Each row is a point. A path goes straight from each point to the next, and from the last back to the first. The post is the endless flat space through its rows: a point in 2 columns, a line in 3, a plane in 4, and so on, so that a path can go around it. Count how often the path circles the post. Going back the other way cancels.
In the rows, zero is written as 128.

Post:
[[117  96 175]
 [128 112  94]]
Path (14 x 3):
[[117 151 138]
 [ 91 113 173]
 [ 96  92 129]
 [130  52 145]
 [159 103 102]
 [143 111 168]
 [134  96 132]
 [116  85 145]
 [ 77 105  64]
 [111 121 160]
 [163 144 128]
 [172  98 114]
 [150  76 138]
 [176 123 138]]
Times around: 0

Post:
[[119 153 185 116 100 166]
 [129 174 197 120 150 122]
 [118 118 130 143 115  96]
 [131 105  64 191 113 154]
 [113 138  58 129 140  66]]
Path (11 x 6):
[[138 166  81 175  85 153]
 [156 154 137 129 130 125]
 [151 153 173 117 156 165]
 [104 111 135 144 149 106]
 [ 97 166 126 143 169 106]
 [ 85 145 109 146  91 125]
 [134 188 123  96  90  79]
 [169 129  90 137 131 115]
 [133 167 125 103 179 160]
 [ 81 141 120 129 156 127]
 [ 83 119 166 116  78  97]]
Times around: 2

Post:
[[148 114 131 170 179 243 108 123 169]
 [104 134 114  87 111 116 133 139 138]
 [107 108 162 107  87 151 113 210  66]
 [127 134 114  74 157 105  96 153 119]
 [106 139  83  91 146 114 160 164  93]
 [133  99 132 116 145 101 153 155 136]
 [120 136  79  95 127 106 130 189 145]
 [145 113 113 215 150 132  77  98 155]]
Path (18 x 9):
[[ 83 139 130 167 134 160  96 143 161]
 [ 82 127  94  96 154 131 108 175 121]
 [ 98 172 142 147 126 117  81 145 127]
 [120 145 132 115  95 124 126 161 114]
 [132 138 114  85 131 112 139 169 168]
 [120 132  93 174 130 133 136 163 156]
 [ 70 133  83 121 177 193 129 144 113]
 [121  85 136  96 134 134 149 184 120]
 [ 69 113 139 110 137 131  74 128 120]
 [110 119 110  80 183 113  87 104  99]
 [152  98 128  89 168 146 125 149 159]
 [156 125 106 106  85 177 107 180 154]
 [148 109 117 141 144  84 170 130 150]
 [146 129  84  26 178 143 107 175 136]
 [115  74 143 116 152 160  64 123 114]
 [116  99 125 151 139  96 101 138 144]
 [ 95 157 127 119 113 147 110 159 161]
 [104 184 102 149 137 125  72 141 104]]
Times around: 0

Post, 11 rows:
[[125 131 140  89 123 171  74  99  73 133 125  96]
 [110 136 142 191 176  75 132  81 155 163  91 166]
 [111  97 177 132 129 145  76 166 127 125  97 127]
 [ 95 100 121 154  96 153 171 147  90 112 132 102]
 [110 122 114 126  86 189 169 162 140 132 120 120]
 [157 130 146 109 196  79 130 102 124 158 105 102]
 [137 100 123 158 142  79  96 129 120 203  99 116]
 [149 139 124  98 112 148  81 147  93  81 122 133]
 [ 91 115 107 103  88 163 169 139  93  97  71 150]
 [157  99 199 103 108 135  62 141 102 154 169 143]
 [105 119 117 124 132  72 118  81 150 132 100 111]]
Path, 14 rows:
[[100 141 139 113 125 112 126 121 133 160 114  48]
 [141 124 169  93 126 150 105 125 113 156  86 131]
 [104  99 102 131  88 110 133  99 130  99 114  63]
 [143  62 118 169 179  95 159 139 115 143 105  95]
 [106 108 140 141 131 126  23 139  91 114  91 216]
 [105 151 137 164 169 136 162 170  88  85 133 174]
 [123 157 141 106 180 149 161 159 117 117  95  80]
 [143 106 126 136 120 126 101 177  88 161 150 125]
 [122 106 154  79 197 128 193  95  70 117 116 154]
 [137 115 138 128 120 129 187  90 138  89 133 163]
 [ 69  88 146 146 119 147 106  85 109 126  89  94]
 [126 118 132 153 117 139 192 110  85 104 162 157]
 [102 114 151 123 172  86 154  99 131 125 133 128]
 [ 90 126 135 111 132 143  94 147 107 136  78 106]]
Times around: 1

Post (17 x 18):
[[ 83 121  92 193 127  99 170 171 133  85 148 123  79 117 125 152 125 129]
 [108 128 146 119 113 154 153 164 160  36 125 160 122  98 125 125  98 112]
 [160 130 162 100 121 113 171 173 100 101 127 136 151 139 159 144 134  99]
 [142 112 120 108 126 105 120 129 172 126 119 121 137 122 117 153 129 141]
 [150 104 137 126 148 169 109 127 167 126 157 150  90 119 178 159 142 230]
 [132 118 156 191 191 222 159 111 162  41 155 139 218 117 110 152  66 112]
 [125 137 107 120 141 105 113 176 167 129 221 115 136 134 131 176 131 124]
 [171 142 200 122  26 147 132 157  74 118 117  80 121 136 213 142  88 130]
 [107 155 113 204 109 174 128 154 162 102 147 125 158 237 101 156 190 123]
 [128 131 132 120  42 173 209 138 105 189 143 112  95 115 137 136 146 107]
 [115 136  94 175 103 132 112 153 145 120 130 173 117 159 133 147 140  92]
 [101 129 137 127 158 139 121 180 149 142 130 142 102 113  98 157 116 131]
 [123 137  69 120  90 146 123 142 107 136 117 131 114 188 103 113 112 134]
 [129  93 167 132 117 124 156 131 143 123 157 133 140 117 131  76 136 121]
 [172 137 154 138  65 110 130 140  75 147 132 146 174 107 126 160 141 217]
 [111 134  95 134  90 158 111 176  87 149 137  95 169 124 159 168 157 131]
 [108 144 146 126 162 157  86  90 125  85 142 147  97 147 110 149 136 100]]
Path:
[[144 139 152 127 120 181 125 124  75 134 157  94 143 136 142 160 179 152]
 [118 118 115 119  98 123 148 189 117 107 136 128  81 144  96 151  80 174]
 [124  79 143 156  61 140 148 156 147 141 114 143 121 170 197 135 146 136]
 [119 173 172 107 111 137 137 123 135  95 171 140 149 165 135 131 136 165]
 [ 80 123 110 114 145 172 162 154 119 115 159 126 141 118 122 149 124 116]
 [181  93 126 124 141 136 145 134 109 118 170 117 156 170 158 149  90 205]
 [142 108  98  59 157 150 139 148  98 118 136 132 131 114 112 146 121  95]]
Times around: 0

Post, 17 rows:
[[126 155 106  79 113 174 141  96 156 138 110 136 181 179 125  67 170  95]
 [164 160 128 109 129  94  90  98 132 138 137  81  96 114 142  73 128 155]
 [134 147 146 121 160  87  86 111  86 124 152 103 168 159 130 160 126 175]
 [152  75 161 125  80 164 130 104 125 134  97 105 136  99 152 110 160 127]
 [103  93  66 103 145 126 148 109  66  76 146 126 130 159  92  86 125 124]
 [132 110 124 155 136 164 116 143 130 159 123 107 166 107 136 176 153  48]
 [ 90 120 139 139 106 105 111 160 144 131 121 158 142 115  91 110 168  94]
 [150 128 165 112 120  74 161  59  81 207 148  97 123  88  91 170 169 149]
 [126  77 181  76 107  80 168 228 190 186 146 172 119 165 144  85 204  42]
 [102 121 136 131 187 105 158 175 159 145 123 180 138 135  97 119 145 139]
 [149 131  86 140 141 140 125 152 122 109 114 166 108 171 149 216  92 137]
 [156 162 175 160 135 156 117 128 103 143  93 131  80 179 101  85 104 133]
 [136  78 161 138  85 142  99 184 168  73 108  31 125 165 118 157 114  76]
 [180 118 185 105  81 113 101 118 164 134 206  81 160 162 124 102 129 144]
 [144 120 202  95 109 117 112  62 146  96 165 100 126 151 144 139 126 117]
 [137 117 164  83 105 171 104  81 147 153  99 157 127 139 144 118  57 153]
 [ 80  87  71 168 106 111 144 166 126 117 103  84 128 122 165 130 106 110]]
Path (26 x 18):
[[212  98 111 136 114 151 118 116 108 152  89  84 126 121 137  78 132 111]
 [121  96 157  83 127 136  67  76 112  75  90 119 129 153 121  99 120 156]
 [126  66 174 123 123 153 144 135 138 113  87 132  74 120  90 114 144 118]
 [119 116 139  77 126 157  88  87 139 174 128 161 167 168 154 135  99 112]
 [150  86  90 145 138 134 125 139 111 144 107 126 123 189 131 105 146 125]
 [132 108 158 117 152 122 112 126 153 108 128 138 120 134 135 134 143 151]
 [ 92  97  99 103  65 120 138 148 147 141 134  81 118 100 100 105 143 171]
 [101 123  84 130 100 130 130 161 131 158 154  71 187  98  99 104 128  88]
 [178 172 162 124  98 139 151 106 143 177 139 144 154 143 171 147 119 111]
 [205 123 173 130 122 138  91 140 124 127 109 149 137 127 112 149 156 136]
 [ 86 109 125 152  80 129 107 124 130 121 145 156 171 167 113 110 125  77]
 [185  79 148 143 134  94 114 171 141 118 130 137 140 151 135 124 163 113]
 [166  96  60 111 131 179 169  81 128 150 115  86 166 146 124 149  85 118]
 [180 105 116  74 167 125 132 104 144 130 181  96 124 167  93 167 107  95]
 [106 113 148 108 126  90 144 137 206 128 113  93 123 142 130 155 178 152]
 [140 141 134  86 139 214 113  86 158 119 119 149  92 104 143 154  87 144]
 [191 124 131  75  73 136 171 122 118 153 107  79  57 129 130 192 155  78]
 [128 100 147 120  99 113 125 165 125 120 114 162 166 134 155 164  89 110]
 [161 115 142 106 116  97 126 154 161 108 142 170 147 185 157 130 108 175]
 [128  86 133 122 138 103 152 125 157 161 154 138 163 194 110 126 124 135]
 [101  91 132 118  81 140  90 182 157 151 105  98 163 175  90 123 126 136]
 [ 91 137 171 136 158 150 114 138 129 110 102 139 118 148  92  99 120 126]
 [128 103 130  94  88 144 166 122 186 175 122 144 137 102 125 213 121 118]
 [102 151 104 139 121 112 140 139 118 134 159 113 109 124  99 130 140 119]
 [ 87  97 228 149 102 121 122 180 155 120 134 141 161 131 148 116 137  97]
 [174 105 211 123 139 116 165 119 172 132 143 150 143  94 124 140 166 153]]
Times around: 3

Post (17 x 18):
[[123 153 117 174 130 110 114 119 131 139 121  98 143 135 143 125 162 127]
 [142 135 134 135 120  88 121 113 146 122 157 126 131 153 143 116 133  99]
 [ 91 153 147 118 148 161 140 111 124 120 137 144 144 154 109 158 131 150]
 [144 112 109 175 128 124 115 144 126 139 143 107 109  77 136  96 136 120]
 [125 120 135 142 158 120 141  99 127 131 117 142 120 114 176 141 139 134]
 [152 131 119 113 150 143 140 139 134 111 117 112 169 107 126 122 140 136]
 [ 97 130 197 128 134 157 153 139 102 113 113 162 144 122 126 132 115 125]
 [113 141 142 107 149 123  97  95 135 106 132 144 148 106 141 158 146 127]
 [112 119 142 117 145 106 127 141 110 114 127 134 118 134 155 118 124 125]
 [142 138 122 109 121 125 134 119 104 125 129 133 161 142 121 138 109 144]
 [104 105 158 120 103 137 113 143 114 126 104 152 125 164 118  89 117 138]
 [115 130 150 113 155 120 125 114 115 167 109 124 129 139 117 123 126 126]
 [112 138 152 120 137 140 135 122 142 127 105 117 136 100 154 153 117 128]
 [142  96 128 158 136 131  99 134 143 112 130  71 169  95 128 107 127 152]
 [103 132 140 122 143 126 146  97 121 118 116 120 134 115 151 130 148 117]
 [143  95 129 126 120  58 115  85 127 105 145 138 103 142 112 164 160 162]
 [141 118 122 132 130 118 121 115 105 139 145 140 104 159 108 141 139  70]]
Path (27 x 18):
[[131 116 137 143 111  93 122 142 179 120 145 120 114  99 125 107 125 124]
 [122 146 125 104 163 115 131 124 103 121 140 146 126 122 137 143 120 143]
 [124 130 161 135 130 159 124  80 131 111 127 105 145 118 133  85 150  87]
 [140 133 138 139 143 184 139 126 134 118 123 166 146  92 155 142 147 103]
 [ 88 110  99 133 163 159 140 130 183 131 141 108 121 121 179 141 121 147]
 [ 90 103 142 148 157 134 127 124 100 102 119 172 136 151 109  74 176  77]
 [180 112 118 141 155 104  98 172 122  99 122 129 149 144 126 124 134 137]
 [134 125 146 142 131 134 126 129 103 167  62  90 115  69 155 121 134 105]
 [127 100 142  93  95 113 117 156 123  96 140 102 136 125 111 142 128 113]
 [106 144 135 136 107 102 105 132 143 133  93  86 154 136 143 157 137 135]
 [109 121 139 143 141 141 173 144  98  92 134 147 143 127 104 136 108 147]
 [122 141 138 144 106 118 160 135 106  78 125 128 121 152 118 129 147 138]
 [119 121 249  91 140  97 124 132  88 185  68 156 112 180  91 123 133 117]
 [140 118 120 127 182 101 153 118 131 139 137 124  87 129 145 116 186 116]
 [ 88 191 170 123 120 103 118 104  90 101 117 136 172 170 105 162 132 170]
 [105 104 135 130 158 100  91  89 150  86 158  90 150  80 134 145 120 138]
 [110  94 107 173 155 123 124 129 148 125 151  86 134  99 146 132 143 128]
 [135 108 156 108 122 134 129 125 130 113 146 120 150 119 131 122 137 130]
 [137 166 160 142 154 158 163 141  92  92 183 117 182 127 132 137 118 112]
 [154 135  81  78 148 148 116 116 135 106 119 106 131  95 135 137 135 106]
 [137 118 131 112 138 128 183 134  92 114 137 134 109 139 172 106 121  86]
 [136 111 120 130 160 154 146 152 168 127 120 135 158 143 175  94 151 123]
 [106 143 126 131 153 115 163 132  92 122 132 159 131 148 137 123 138 114]
 [140 137 126 117 145 129 143 111 121 117  86 171 126  96 176 111 147 100]
 [136  83 146 126 167 145 118  83 137 165  96 104 116 184  99 106 153 130]
 [139 108 178  96 131 110  87 105 173 156  92 127 136  98 159  92 136 122]
 [146 118 127 169 142 101 117 142 150 175 114  93 142 142 141 138 145 136]]
Times around: 3

Post:
[[128 135 101 130 160 103 129 143  94 125 114 119 131 139 151 176 142 135]
 [184 116 137 108 110 153 153 121 129 116 172 100 126 163 112  80 161  94]
 [ 77 134 129 181 169 122 159 153 154 129 121 102 142  98 144 144 133 154]
 [161  85 123  98 141 191 121 115 137 103  99 153 135 128 102 129 118 133]
 [144 118 124 104 116 174 137 119 143  62  70 139 160 112 143  84  85 136]
 [ 80 139 113 122 166 109 122 129 147 151 137 109 114 141 155 156 119 135]
 [168  72  75 154 150 175 132 145 127 118 169 102 141 154 117  71 135  87]
 [ 88 124 125 155 160  75 122 139 123 119 123 147 122 169 129 163 115 120]
 [120 103 129 112  98 181 142 137  78 110  81 150 134 118 109 116 109 102]
 [100 132 118 151 148  95 117 129 123 115 136 120  79 116 161 144 120 177]
 [125  93 102  91 103 160 106 129 133  82  86 179 159 100 116 103 156 135]
 [177 121  79 112 132 144 159 134 124 104 205 102 147 140  80  99 121  98]
 [153 144 108 150 127 121 103  90 133 112 225 100 138 143 100 125 133  75]
 [112 132 160 152 163  60 125 134 114 166 157  90 133 116 140 131 101 126]
 [121 150 120 159 150 101 122 172 133 171  90  95 127 135 119 131  97 161]
 [158 144 117 129 145 120 148  99 150 108 150 123 108 112 119 117 134  76]
 [126 131 141 169 115  92 153 148 136 153 125 129 139 115 164 161  97 147]]
Path, 28 rows:
[[103 130  76  86 191 152  64 135 160 136  92 118  73  94  90 116  83 126]
 [164 151 106  98 149 134 136 138 153 146 147 101  78 170 160 145 135 111]
 [ 84 113 119 130 183 131 103 152 114 107  85 164 173 107 113 125 133 130]
 [213 118 126 116 119 141 167 156 148 156  91 118 157 149 171  89 115 123]
 [194 121  84 129 200 129 112 146 139 159 118 122 156 141 111 149 115 161]
 [150 138 126 183 137 159 176  91 179  99 147  76 123 145 143  55  89  58]
 [138 130  93 117 141 118 128 112 147 107 103 132  83 144 127 146  93 103]
 [210 159 151 133  95 100 138 121 139 155 160  56  60 138 148 122 107 162]
 [114 134 175 118 111  93 137 153 102 129 131 102  84 172 131 110 138 101]
 [145 143 123 157 100  95 131 114 139 112 184 156 130 126 111 142  86  89]
 [102 108 133 147 122 104 119 178  96 167 147 117 167 129 150  66 188 134]
 [117 122 153 206 105  80 140 136 126 159 157  85 156 179 201 105  94 100]
 [ 94 127 103 131 212  72 174 141 107  98 127  90 134 157  99 150  89 108]
 [107  54  99 121 108 152  81 163 104 111 125 134 160 188 134 116 116 100]
 [ 58 109 100  43 164 116 163 132  73  73  80 132  87 169 103 155 127  81]
 [ 64 120 169 159 130 121 184 102 202 135 104 130 173  67 119 138  89 114]
 [133  93  60 106 152 138 133 154 122  91 144 114 102 138 129 144 147 150]
 [101  88 170 127 144 104 109 159  97 121 127 144  97 113 101 137 150 189]
 [ 94 135  83 148  85  89  57 178  54 177 152 155 148 156 106 155 115 162]
 [108 124  86 134 141 143 156 123 147  58 126 164 179 164 102 135 118  92]
 [ 87 117 108 213 154 121 122 150  85 121 165  75 156 165  99 105  40 107]
 [ 53 179  37 147 167 153 153 133 178  74 114 106 138 114  76 154 115 125]
 [183 113  29  64 172 130 142 155 170  99 140 114 194 130 106 132 139 128]
 [111 124  97 176 124 142 172 164 181  72 157 132 125 120 150 120  97 159]
 [126 125 104  66 125 153 148 165  88 161 181 112  73 100 159  94 149 142]
 [ 69 141 126 132 144 124 166 140 122 128 125 131 149  96 146 109 117 164]
 [ 97  68 102 116 182  90 164 137  86 121 104 156 155 132 128 166 139  87]
 [131  80 136 109 160 116 149 127 150 123 194  94 182 132  98 110  92 110]]
Times around: 4

Post:
[[142 131 124 140 150 135 122 127 132 153 159 146 148  85 120 154 163  94]
 [102 161 114 125 100 177 137 116 108 165  82 125 142 112 111  95  76 178]
 [103 110 191 159 173 166 142 111 127 111 144  96  96 151  98  67 112 156]
 [151 132 134 139 124 117 125 117  94 112 132 130 133  93  99 155 140 106]
 [139 157 112 100  98 105 142  84 103 108 106 117 161 137 150 149 122 101]
 [ 79 166 140  76 115 158 146 139  91 151 121 109 138 139 100 114 100 197]
 [144 152 154 131 133 108 108 111 105 125  91 172 139 118 143 181 132  89]
 [142 132 152 152 168 120 124 153 124 132 107 120 130  99 160 125 167 110]
 [116 129 190 155 123 113 141 113 121 146 163 134 125  88 158 126 161 115]
 [146 127 101 101 102  82 130 103 138 124 117 167 168 106 119 145 144 111]
 [125 146 154 182 123 106 168 132 135 119 151 128 114 132 121 131 157 134]
 [ 99 134 106 105  96  81 128 121 116 139 123 133 102 139 121 125  97 110]
 [101 100 118 146 154 188 102 131  97 104 115 137 102 179 157 110 109 168]
 [150 124 144 109 103 102 103 133 134 137 121 115 130 130 129 145 169  98]
 [125 122  92 115 124  81  93  76  91 141  80 125 149 150 117 157 151 110]
 [136 121 115 122 160 180  88  91 110  77 106 113  68 150 150  85 127 172]
 [178 142 116 136 115  66  96 128 128 133 125 135 159 122 131 158 110 124]]
Path (27 x 18):
[[ 91 143 172 164 134  86 152 114  96  94 111 121 143 146  94 163 126 122]
 [146 152 156 106 144 170 136 125 154 121 116 130 129  84 157 118 151 144]
 [120 168 128 127 146 144 151  93  93 134 112 170 151 144 158 191 158 139]
 [ 74 140  74 201 137 131 147  61  88 129 142 181  53 153 159  86 106 188]
 [117 184 231  87  91  88 122 145 101 137 144 139 150 132 151 174 120 131]
 [104 126  70 131 156 117 102 112 134 131 119 154 116 124 144 104 183  99]
 [162 141 103 156 143 151 115  83 118 118  80 130 166 140 152  88 128 135]
 [124 129 148 154 168 166  84 124 125 129  64 143 121  95 149  80 107 113]
 [ 52  65 174 152 134 124  82 115 118 174 140 112  98 126 105 104 164 137]
 [148 141 178 115 151 118 130  91 122 138 110  85 151 155 156 163 173 113]
 [103  81  97  33 161 161 131 163 148 157 147 136 113 118 132  80 139 116]
 [152 136 124 116 145 154  56 121  84 134  67 112  89 130 153 104 131 109]
 [126 120 144 175 181 166 109 132 139  75 135  94  57 112 157  55 169 113]
 [129 132 165 124  89 144 123 151 172 144 118 116 153 114 131  98 137 178]
 [170 166 176 121  99 124 101 145 110 141 126  81 121 144 102 167  88 155]
 [120 138 129 109 134 171 153 172  85 146 119 154 167 142 136 174 160 122]
 [134 146  81 123 132 115 123 126 154 108 141 115 125 168 145  86 117 135]
 [124 136 125 130 153 109  82 161 147 127 122 144 134 136 115 121  93  97]
 [119 124  66 123  74 104 137 130 147 143 135 206 170 111 158 182 108 124]
 [108 117 119 170 145 102 145 142 134 138 127 135  69 171 157 138 124 143]
 [135 167 139 171 122 139 175   7 131 138 155 158 159  99 117 116 126 140]
 [169 156 118 126  71 116 115 171 146 102 145 167 150 144 169 146 105 168]
 [109 148 113 154 126 148 101 106  75 121  52 140  98 105 183 152 110  73]
 [141 138 169 145 137 115 151 131 115  67 167 134 130 155 141 214 172 105]
 [152 146 201 102 106 102 128 122  99 136 145 128 153 111 124 174 143 152]
 [136 140  99 137 133 144 143  72  93  87 141 145  87 120  96 122 119 127]
 [159 147 147 147 140 113  92 114 139 112 140 144  81 110  83 104  91  86]]
Times around: 5

Post, 17 rows:
[[137 138 161 121 129 116 100 131 175 149 109 133 152  89 138 102 125 115]
 [165 104 150 135 125  93 158 148 127 121  93 113 140  83  99 108 138 137]
 [124 124  95  70 128 101 137  88 110  51 109 132 125  98 119 177 106 137]
 [106 178 159 131 128 133 116  87 168 138 123 152  88  92 117  57 189 130]
 [151 120 146  95 111  96 146 172 131 104  97 125 103  92 140 168 114 143]
 [ 98 130 151 143 130 107 122 119 151 121 102 107 137 112 109 129 174  94]
 [148 105 210 103 121 153 106 102 161 154 139 130 149 129 137 109 157 130]
 [ 81 128 121 131  93 124 124 117 124 185 121 152 164 149  51 143 149 108]
 [125 100 135 123 153 117 136 119 146 155 109 145 139 174 145 126 113 125]
 [109 126 123 113 106 130 133  93 111 138 120 145 105 120 120  74 131  83]
 [123  92 168 100 135 163 128 122 151 144 142  83 173 125 128 113 169 150]
 [ 84 144  74  83 158 115 135 104  52  40 129 186 108 131 157  81  94 121]
 [138 132 139  97 145 120 142 117  99 137 154 117 124 121 139 119 118 148]
 [ 89 101 127 135 114 156  88 118 108 212 145 176  96 188  54 124  84 104]
 [ 97 126 126 139 131  58 174 103 155  70 123 138  82 109 139  59 103 121]
 [145 145 159  99 142 155 132 126 119 163 135 113 137 163 103  73 130 113]
 [140 128  97 115 110 115 107  87 114  72 121 154 130 156 155 119 104 129]]
Path, 25 rows:
[[149 121 157 108  72 114  79  92 167 155 130 105 136 125 131 162  68 122]
 [128 122 178  62 102 176 113  92 107 130 133 120  68  87 109 139  91  72]
 [125 111  85 126 116 131 118  88  82  86 136 179 110 157 131  74  81  61]
 [137 126 177 119 133 147 132 125 187 111 118 154 100 149 150 135 119 136]
 [117 135 109 136 143 144 122 105 135 190 130 120 115 129  34  82  97 184]
 [104  96 180 115 167  84 103  97 150  90 122 100 148  49 153 106 142 150]
 [ 68 109 148 130 140 111 106 121 157 112  86 144 128  93 122 166 139 190]
 [ 62 152 175 112 202 133 154 141 136 133  89 108 159  83 134 163 185 117]
 [ 78 147 112 152 137  74 137 137 152 110 104 133 139  93 140 104 145 149]
 [110 178 176  99 113 124 116 147 152 154 151 153 128 145 123  55 129 140]
 [121 114 100  89 138 123 162 104 103  98 123 141 113 139 139  73 128  91]
 [140 108 146 111 109  89 124 127 173 139 141  77 190 145 108 149 147  92]
 [159 102 189 142 132  85 117 114 152 108  81 107 119  95 116  31 150  70]
 [161 144 169  96 149  98 144 151 118 101 133 140 133  59 116  98 126 140]
 [ 95 109 123 103 112 149  97  79 152  89 118 175  78 109 121 141 111 114]
 [ 98 138  97 113 191 127 147 119  65 154 105 156 128 102 102  59 101  92]
 [143 101 187  96  72  79 106 112 156 113 112 147  93  82 166 135  86 132]
 [ 98 138 152 118 132 134 126  95 126 165 116 165 159 114  94  96 134 105]
 [ 96 135 148 122 167 101 147 110 139 113 119 162 167 146 125 124 134 144]
 [131 119 133 114 138 124 150 110  81 173 115 110 149 134  72 123 124 127]
 [ 92 137 133  80 166 111 134 144 210 103 103  84 101  86 194  85 160 134]
 [146 118 103  60 136 132  98 142  92  60 128 171  99 108 142 134  84  97]
 [ 73 197 132  95 166 136 126  98 178  88 157 133  60 101  92 137 170 138]
 [144 118 163 142 119 180 100 117 175 156 132 164 152 198 173 103 152  96]
 [113 165 211 126 108 165  62  46 206 154 154 162  46 109 219  72 174 111]]
Times around: 2

Post, 17 rows:
[[103 139  94 126 185 136 168 154 141  88 139 140 120 145 136 121 154  91]
 [107 112 160 145 157 170 145 130 156 178 135 205 164 125 136 155 150 129]
 [129 124 109 156 110  85  67 147  50 173 119  92 128 126 102 158 142 110]
 [137 144 106 149 134 110  47 132 101 141 110 126 122 135 100 100 130 127]
 [149 157 125 157 110 108  60 148 110 142  92  97 138  66 113 127 154 116]
 [126 107 153  99 109 149 145 158 141 143 126 182 136 173 145 127 154 122]
 [139 182 119 135 136 114  58 140  95 131 121  82 146 131 155 142 112 178]
 [154  88 182 135 147 163 158 138 122 122 127 203 132 119 132 146 126 149]
 [103 134 145 129 182 115 154  97 171 102 135  93 143 178  94 105 139 125]
 [167 119 118 152 164 121 131 141 140 155 156 107  88 133 105 147 107 128]
 [122 117 100 121 159 151 132 134 133 137 140 145 145 130  85 133 114 164]
 [109 109  89 167 105 102  69 170 127 108  59  88 133 152 128 111 122 124]
 [136 129 101 152 124  93  71 154 112 147 132 111 111 107 129 115 180 165]
 [154  97 151 137 161 130 153 137 109 181 100 186 142 135 139 118 121 124]
 [ 97 118 127 101 170 117 129 148 113 124 117 122  74 125  77 155 114 124]
 [122 159 108 145 106  52  70 145 131 132 119 123 126 113 111 142 119 133]
 [111  69 139 142 124 141 134 122 111 180 129 191 138 123 170 101 105 109]]
Path:
[[153 145 152 129 155 155 153 143 116 189 122 128 126  77  84 172 141 153]
 [143 111 148 120 103 127  88 118  56 216 150 165 109  87 112 160 143 118]
 [ 86 162 122 108 105 127 129 131 158 106 127 141 147 143 119 194 121 104]
 [139 174 124 147 147 150 132 135 164 153 153 161 149 104 162 139 146 132]
 [135 133 172 156 135 161 141 123 180 102 126 161 138  77  88 107 141 145]
 [157 138  95 130  99  80 122 198  86 151 149 132  91 144 106 172  87 120]
 [146 123  81 182 140 108 148 163 164 123 107 155 150 134  97 101 201 103]
 [136  94 125 157 107 113  93 113 127 130  81 130 117 111  79  97  98  71]
 [118  95 116 157 128  86  97 161 155 123 138 206 120 121 133 158 195 157]
 [ 72  97  85 148 129 105  73 158 134 153  87 125 182 171 106 138 142 153]
 [144 149 129 103 179 152 119 173 124 111 132 184 120 145  49 149 125 167]
 [137 144 108 122 123 142 140 186  99 139 115 151 134 120 157 133  83 140]
 [113  60  50 125 164 114  80 160  42 176  99 138 117 153  51  72 126 149]
 [107 106  72 112 161 168 111 160 120 158 120 131 129 160 111 137  87 121]
 [157 160 158 149 156 110  90 143 151 141 144 128 127 108 127 115 128 116]
 [124 154  92 174 165 140  89 128 124 178 146 107 135 140 118  88 146  95]
 [120 135 176 130 159 136 125 127 129 187 132 144 131 191 115 162 140 147]
 [165 116 119 170 105  99  92 193 111 122 143 116 134 188 140 156  91 165]
 [197 121 124 166 202 133 128 141  40 189 202  95 118  98 135 179 129 124]
 [135 105 141 102 141 119 134 143 103 160 161 144 106 165  97 145 208 131]
 [109  90 106 146 143 143 106 114  99 121  80 120  94 134 125 103 127 101]
 [177 143 121 183 200 121 181 116 155 146 141  95 101 135 148  83 124 109]
 [ 54 181 123  63 133 143 110 131 104 114 164 167  61 129 192 157 100 158]
 [ 96 110 198  96  74 125 115 120 198 102 151 186 127 137 118 144 182 181]
 [ 61 103 124 137  79 122 107 128 148 135 119 174 106 107 117 111 158 139]
 [ 99 139 186 135 136 151 150 144 132 136 160 174 143  91 151 148 228 129]
 [ 81 197 126  75 205 145  51 124  85 176 115 130 181 217 108  93 133 134]
 [ 61 129  98 126 166  93 132 130 169 138 143 133 175 141 105 105 196 150]
 [ 50 121 116  97 130  92 144 209 174  82 114 143  99 174 127 138 151 167]]
Times around: 0
